Rows are points. Two turns around zero, p and q, are shown by what they do to some points. Write where each new point lands after one turn and then the other. Backwards means that the second turn is done in reverse. Each puzzle has new turns, and all numbers are rounded.

Turn p:
[-35 -13  39] -> [-45   6 -29]
[-14  33 -55] -> [ 58  29 -12]
[ 27 -32 -10] -> [  7 -41  12]
[ 6 29 51] -> [-44  31  25]
[-10  -1 -22] -> [ 20   0 -14]
[ 26 -15  -3] -> [  4 -24  18]
Turn q:
[19 23 14] -> [-5  7 32]
[-21  49   3] -> [-47 -14  20]
[-15 -14 -22] -> [ -4   2 -30]
[ 20   1 -37] -> [ -7  39 -14]
[ -3 -58  42] -> [ 63 -34  -8]
Where do these land?
q, then p backwards: [-25  15  22] -> [ 20 -28  12]
q, then p: [-18  38  37] -> [-46 -18 -27]
q, then p: [ 29 -53 -19] -> [40  6 49]
p, then q: [ -8 -28 -38] -> [ 25  37 -17]
q, then p: [-17  35  12] -> [-27  -2 -31]
p, then q: [ 39  -7 -14] -> [38 -8 15]

Turn p:
[-28  22  29  28 -13 -26] -> [ 33 -21  23 -14   6  38]
[17 14  3 -9 19 -4] -> [-11  19  19  10  -2   0]
[ 20 -10  32   4   4  80] -> [-28  22  -3 -67  24 -39]
[-26   6 -44 -76   5  26] -> [ 11  26 -33  53  44 -50]
[ -7 -16   4  19  24 -10] -> [ 15   0  10  -8 -31  -5]
[ 10   3 -58   9   2 -29] -> [ -3  13 -33  40 -31  25]
[ 14 -20  34  25 -41 -36] -> [-17 -60  15 -15 -11  30]
Turn q:
[  9  -6 -56   0 -38  23] -> [ 25   1   7  45 -50  -9]
[ 44 -30  22   7  31   1] -> [-14 -38 -27   2  32 -31]
[-19  10   7 -26 -27 -20] -> [ 8 19 40  0  9 13]
[-28 -36 -52 -29 -14  32] -> [-14   0  34  16 -66 -30]
[ 29  35  22  39  51 -44] -> [ 26 -30 -48 -44  44  29]
[-26  13  20  30 -15 -17] -> [ 15  41 -10 -19  13   8]
[ -9  14  38 -21  12  26] -> [-47   7   3   1  17  20]
Where do these land?
q, then p: [ -1 -20   3 -26  66  26] -> [ 42 -44 -20  19   2 -40]
q, then p: [-18   3 -40  11  -6  13] -> [-21 -21 -19  -2  22  23]
p, then q: [ 6 28 10 -2 32 30] -> [-7 -6  6 -9 19 48]
q, then p: [ 11  -8   3  29 -63  15] -> [ -7  28   5  -9 -17  63]
q, then p: [ -6   8  31 -24 -71  19] -> [ 27  31  35 -47   3  44]
q, then p: [-13 -14   4  22  33 -78] -> [-45   9  33  53   2 -45]
p, then q: [ 22   1 -10  -9   9 -25] -> [  3  34 -15  -1  -1  -1]

Turn p:
[ -7   8  33 -13 -14  16   1 -44  -8] -> [  1 -15  15  32  22  22   8  36  -1]
[-28  33  -7 -17 -13  12  -9 -10  -1] -> [ 27 -25  18  20 -13  17  10  -7  -9]
[ -2  15 -37 -20  33   8 -15 -26 -32] -> [ 42  11  11  12 -32 -24  25  23  14]
[ 22   5 -41  -7   2  -5  -7 -25  17] -> [  6  25  37   9  -3 -26  16 -13   5]
[ 15   2  39  27  -5 -46  63  21   8] -> [-37  10  -9 -68  34  42   5   2  -3]
[ 12 -32  58  47 -43 -16  25  52  44] -> [-74  -9 -35 -29  50  30 -37 -37 -20]
[  9  32 -46  28  35 -10 -47  19  -1] -> [ 23  33 -20   3 -42 -32  33 -33 -30]
[ 21  19  -3 -58   9   5  -2  -6 -26] -> [  5   6  30   8 -48  12  -3  34  18]
[-87 -35  -1 -54 -36   7 -17 -15 -10] -> [ 45 -85  26  16   8 -17 -52  19  -6]
[-28 -30  -8  -4  16  54   4   6  23] -> [ 31  -2 -20  30  18  -5 -38 -20  33]
[ 39  -5  16  35 -31 -21  42  22 -34] -> [-62 -11 -19 -43   7  11  31   5  21]
[ 32 -12  -4  36  47  -3 -37   6  20] -> [ -5  60 -35  11   0 -30   2  -9 -23]
Turn q:
[  9 -35  27  35 -16  39  42  -2 -29] -> [-37 -13  13   7 -59  36  13 -28 -12]
[ 12  23   8 -32  26 -38  29 -18  27] -> [  8 -17   3 -21  20 -28  46  32  26]
[ 28 -39 -48   3 -12 -41 -38 -19  19] -> [ -7   1  55  -2  24 -30 -58  22  17]
[-51  29   9 -22  -9  50  33  47  10] -> [ 18  36 -62  14 -38  -9  36  -3 -39]
[-41  -1   2  45 -22  -2  28 -23  29] -> [-33 -28   2  41  -2 -10  15  16 -47]
[-45 -24  41 -16   2  -4 -26  28  20] -> [ -8  36 -35  45   3  20  -1  32  20]
[ 33 -16   6   6   4 -11 -41 -44  35] -> [-20 -34  11  14  26 -24 -35  -1  45]
[ 26  31 -11  23 -15   4 -15  36 -24] -> [ 43  10  18   5   5  11  -5 -45 -14]
[ 23  -9 -22  -5  52   8 -35  27 -44] -> [ 48   3  -1 -40  -6  41 -42  -1  19]
[  8  40 -12 -38 -11  -4  22 -31 -44] -> [-12   8  -4 -63  27  -7  30 -26 -14]
Where do these land?
p, then q: [ 23 -19  29  29  13  25 -34   1  14] -> [ 29 -21   3  -2  22  11 -19   6 -50]
q, then p: [ 33  12   6  -2 -16  65  43 -32  15] -> [  1 -46  57 -21  43 -31  -2  16   0]
q, then p: [ -3  42 -13 -59  66  27 -10  22  -7] -> [-13  41  63  -7 -53 -22  -8 -26  34]
q, then p: [-21  15   2   9  22 -42 -44   1  61] -> [ -9  55 -50 -33  -6 -26  -4 -28 -19]
p, then q: [ 27 -20 -52 -15  30  -7  23 -26  16] -> [ 19 -13  -4  17  38 -24  49   0  35]
p, then q: [ 21  -1 -28 -29 -60 -21  21  12 -10] -> [-56  25 -23  32   2   6  20  27  20]
p, then q: [ -9  30 -14  32 -20 -21  11   0 -35] -> [-27  13  13 -28 -36  -8  26  21  -6]
p, then q: [-24 -81  -5  19 -18  15   3  11  15] -> [ 13 -15   8   0  39   2 -47  60  24]
p, then q backwards: [-10  12  46   2 -12 -11  17  23 -17] -> [-26 -11   9  10  33  10   5 -25 -30]
p, then q backwards: [-36  10  29  15  -6 -29 -30 -11 -53] -> [-44  23 -17  19  42   2  41 -17  19]

Turn p:
[ 27 -39  45  23  13  37   6 -46  27  42 -34  -2] -> [-72 -24  29 -23 -36  -5   7  -3   4  33 -51   0]
[ -7   8 -19 -26 -12  21  22 -43 -35   3  21  35] -> [ -9 -45 -45   0  12  -3  -5 -31 -15 -27  -1  28]
[  8 -10 -31 -16   9  39   9  11 -34 -17 -19  18] -> [ 12 -37  10 -19  14  14  -7 -44 -18  -7  20 -15]
[ 24 -22  30 -24 -19 -16   3  20  30  -6 -35 -16] -> [ -4  16   6 -38   5   4  17  24   7  57   6  -7]
[-32  -2  20  14 -24   4  22  24 -12  50  23 -35] -> [  6 -10  10   6  15  23  -7  63 -19 -21 -42   5]
[ 27   0 -28 -24  20   8  34 -28  26 -22   0 -26] -> [-25  11 -14   3  30 -30 -30 -28 -25  33   4 -13]
[  6 -39   6  12  -7 -10  39  29  39 -25  19 -27] -> [  9   8  32  -9  22 -30 -42  38   0  38   8   8]
[ 27  39  10  13 -13  -7  26  26   1 -26  -9  29] -> [ 31  13 -14 -47   3 -30  -5  -7  24 -17   0 -16]
[-27  13 -12 -16 -17 -33  -9  32  32  38  15   9] -> [ 29   1 -24  35  17  17   9  40  36  12 -13 -11]
[-51  22  21   6  18  36 -38 -22 -34   2   8  11] -> [-21 -26  -5  23 -42  15  23   4 -19 -58  20  -8]
[ -7  23 -34  18 -15 -19 -41  11  -8 -22  16 -10] -> [ 35  39  -8  25 -16  22 -16 -10   3 -19  21   4]
[ 23  35  17   0  28  -5 -25 -17 -34  23  15  41] -> [ 12  -6 -17  10 -26 -20  51 -35   3 -34 -26   7]
[ 24  -4 -11 -26 -12 -15 -19  23   8 -17   1   7] -> [ 35  10 -11  -4   0   3   9 -10   4  33  18   1]
[-42 -24 -14  48  30 -41 -30 -20  -5 -23 -21 -33] -> [-38  50  52  37   0  21  -5   0  17 -22  36  18]
Turn q:
[-41  -8 -12  -7 -27 -34 -21  22 -29 -49 -39  11] -> [ 58 -38  30  -2 -15  -6  22 -16   4 -53  -3  -1]
[ 21  20  -5  -1  49  -2  -5   9  35 -20 -49   0] -> [ 33   5 -21 -37 -22 -28 -21   1 -11  25 -43   9]
[ 12 -19  17 -47  16 -20  11 -47   2 -33 -11  10] -> [  9 -20  -7  -7  -3  21 -52 -56  -8  -2 -10 -18]
[-39 -19 -22  13 -30 -28  12  18 -29   6  29  -9] -> [  5 -10  14  42  20  11  36  14  20 -35  10 -26]
[ 15 -49  -2  17  -4  -2  -4 -28  11  -2  25  -4] -> [-23 -22   2  29  41  -2 -25  -8   8   7  -5  12]
[ -1  15   4  33 -22 -16  36   7  43   1 -23  21] -> [ 27   0   2 -30  40  -7   4  33 -37  10   1 -20]
[ 45 -34  20 -28 -18  16  32 -12 -14  26  -1  10] -> [-31 -13  20  -7  16  39   2 -33  -3  50   8  -8]
[-41  -6 -39  10  33  25  -8 -51 -30   4 -15 -40] -> [-33  -6 -36 -10  -2 -49   5 -28  56 -36  -6 -14]
[-14  -1  38  37   5  21 -33  -2 -31  36  20  25] -> [-45  33   9   4  14   6  29  -4 -16 -30   3  50]
[ 18  42  21  26 -16  36  -8  28   7 -20  26   5] -> [  4   5 -21  -8 -14  15   8  44 -18   9  37  44]
[-28  -2   8  -5  23  38  29   6  -1  22  21 -10] -> [-50   0 -29  -1 -15   9  18  16  -5  -3  -8 -20]
[ 33  24 -33 -27  39 -35  11   9  16  24 -17  33] -> [ 37  45  -6   8 -13 -17   0 -27 -22  46 -26 -27]
[ 22  30   2 -24 -10 -34 -16  31   4  -1  14 -36] -> [ 34  27  20  13 -30  23 -18  28  28  12   5  -3]
[ -3   6   2   2 -39  37 -38  10  16   8  21 -18] -> [-27  -7  25   8 -18 -15  -7  36   6   0  39  25]
Where do these land?
q, then p: [-27 -37  19  10 -97 -13  11   0 -27  -6 -22  13] -> [-20 -35  42 -11 -10 -73  13  28 -49  18  20  24]
q, then p: [ 23  23  53 -27  12 -21 -21  -4 -22 -37  38 -21] -> [ 19 -25 -26  -8 -73  13 -31 -27   1   0   9 -20]
p, then q: [ 32   0 -14   2   3  13   6 -18 -35   1 -15  -2] -> [-11  -4  -9 -18  -3  -1 -12 -46   4 -13  11  -7]
q, then p backwards: [ 17  29 -23  -6  -2   5  46  17   3   3   0   5] -> [ 11  15   8 -44 -10   1 -20  25  22  -4 -14  -6]
p, then q backwards: [-10  28  34   9  21   2 -20  16 -16 -67  -7   1] -> [-38  61 -16 -13 -37  12 -18  -9  -8  10 -12  14]
p, then q backwards: [-26  19 -17   7  -3 -12  -4 -25   7  27  -6 -21] -> [-13 -10  17   6  23 -10   9  -5  -6  15  42 -10]
p, then q backwards: [-11  -4 -23  13  26  20  16   0   4  21  29   3] -> [-16 -41 -13  -7   3 -19 -13  -6  19 -14  11   4]
p, then q: [-11 -32  15   2  28  11  18  -9   6  49 -23  12] -> [-27 -27  12 -27  12   3   6   9 -12 -21 -47 -19]
q, then p backwards: [-12 -53 -27  11 -61   9  59 -40  25 -15 -23  21] -> [-19 -19 -22 -58  43  45  64  31  -6  -7 -24  17]
p, then q backwards: [  5 -11 -13   6  21 -42 -16   3  29  55 -10 -17] -> [ 23 -32 -12   8  20 -31   5  30 -14  45  22 -17]
p, then q backwards: [ 32  27  48  10 -17   9 -47  37  -8 -50  25 -38] -> [ -8  89  -1 -27  -2  -7 -19  40  25   4 -21  31]
q, then p: [ -8   0 -23 -37   8  13  -5   6  17  12  -5 -15] -> [-3 23 -7 -2  0 30 -4 33  3  8 -9 14]
p, then q: [  1 -10 -30  -3  66   2 -16  29  -1  -5  20  25] -> [ -7  10 -14  -5  65  27 -32   8  19   1 -17  21]
q, then p: [ -5  20   1   2  -5   3 -26 -10  20  13  -2  34] -> [ 17  14 -15  -2   1  -6  27  -3  -4 -31   3  22]
